Each row of a before or after table is a point. One or more steps were done to the points. Then noise was added and the rows were shuffled. The steps act on columns, c1 being the first. Name the steps. A step turns or swaps two columns, mirrors them in a line or flattens them onto one, adds a multiple of one to another, or multiplies or shifts one. Angles are multiples of 10 degrees, from the lower column toward the higher: turns from -170 to 170, lines from 10 to 170 but not 90. Use the fewest steps. Two steps may share a column if one is a turn and the other turns, adds or multiplies; they go together, in the order done. Otherwise the lowest column goes first.

Before (8 x 3):
-.62 .42 -.10
-.43 -.31 -.06
-.13 -.07 .32
-.49 .59 .16
-.11 -.32 .06
-.49 -.35 -.13
.49 .61 .43
.31 -.02 -.05
After, 8 rows:
-.79 .41 -.09
-.35 -.35 -.03
-.41 -.34 -.14
.33 .60 .45
-.02 -.32 .07
-.09 -.08 .33
.33 -.03 -.07
-.66 .60 .14
Steps: add -0.3 times c2 to c1

Before, 10 rows:
-.46 .22 -.08 -.33 -.26 -.41 -.10 .09
.23 -.15 -.35 .18 .06 -.08 -.31 .19
.03 -.42 -.23 -.05 -.13 .31 .03 -.07
-.31 -.40 .17 .38 -.26 -.01 .33 -.39
-.08 -.11 -.12 -.03 .25 .19 -.21 -.57
-.05 .03 .34 .18 -.14 -.15 .14 .15
.00 -.20 .09 .12 .21 .00 .12 .05
-.23 -.05 .11 -.09 -.07 .02 -.23 -.35
.01 -.25 -.14 .04 -.53 -.23 .39 -.20
-.28 .19 .07 .15 -.22 .13 .28 .26
After, 10 rows:
.21 .19 .16 -.24 -.22 .13 .00 .27
.54 .21 -.21 .16 -.27 -.41 -.43 .09
-.01 .04 .87 -.19 -.15 -.15 .09 .16
-.05 -.20 .21 -.11 .21 .01 .41 .05
.00 -.42 -.57 .05 -.11 .30 .68 -.09
.26 -.05 .28 .01 -.07 .01 -.15 -.34
.16 -.40 .42 -.47 -.25 -.02 .91 -.38
-.02 -.26 -.36 -.04 -.53 -.23 .75 -.20
-.30 -.14 -.88 -.09 .07 -.06 -.07 .19
.08 -.11 -.30 -.01 .25 .19 -.06 -.56
Steps: turn c1 and c4 by 160 degrees; add -1.5 times c2 to c7; multiply c3 by 2.5

Before, 11 rows:
.35 -.26 -.19 -.25 .34 -.22 -.05 .10 .25 .18 -.21
.29 .10 -.23 .33 .26 -.28 .17 .02 -.09 .18 -.03
.21 -.14 .55 .36 -.94 .17 -.19 .09 .23 .21 .01
-.70 -.27 -.23 -.25 .05 -.26 -.27 -.04 .22 -.01 -.05
.37 -.20 -.17 -.14 .18 -.28 -.01 -.36 .23 -.12 .08
.15 -.30 -.09 -.24 -.10 -.13 -.08 -.20 -.22 -.53 -.05
.20 -.18 -.06 -.05 -.16 -.04 -.01 .20 .30 -.02 .22
.39 .47 -.29 -.14 -.49 .06 -.30 .05 .22 .18 -.17
.35 .30 -.07 -.21 -.01 -.31 -.36 -.03 -.11 -.16 .06
.08 .11 -.06 .21 .21 -.12 -.19 -.08 .04 -.40 -.13
.32 -.30 -.20 .02 .23 .06 -.22 -.13 .04 .09 .14
After, 11 rows:
.21 .47 -.66 -.14 -.49 .14 -.27 .03 .22 .18 -.15
.45 -.21 -.57 -.15 .20 .07 -.13 -.37 .08 -.13 .09
.16 -.32 -.58 .05 .20 .09 -.16 -.13 .10 .07 .15
.17 .11 -.45 .22 .18 -.01 -.12 -.10 .09 -.42 -.13
.46 .28 -.50 -.23 .01 .03 -.15 -.02 .11 -.17 .06
.20 -.29 -.49 -.24 -.10 -.02 .04 -.19 -.05 -.50 -.06
.41 .10 -.62 .33 .22 .02 .14 .04 -.11 .16 -.01
.16 -.19 -.47 -.05 -.14 .06 -.16 .19 .14 .00 .22
-.01 -.12 .17 .36 -.92 .11 -.22 .06 .18 .21 .02
.39 -.24 -.56 -.26 .34 .06 -.14 .10 .12 .15 -.22
-.25 -.26 -.65 -.23 .03 -.31 -.28 -.03 .24 -.01 -.04
Steps: turn c1 and c6 by 50 degrees; multiply c6 by 0.4; shift c3 by -.40; flatten c7 and c9 onto the line at 140 degrees
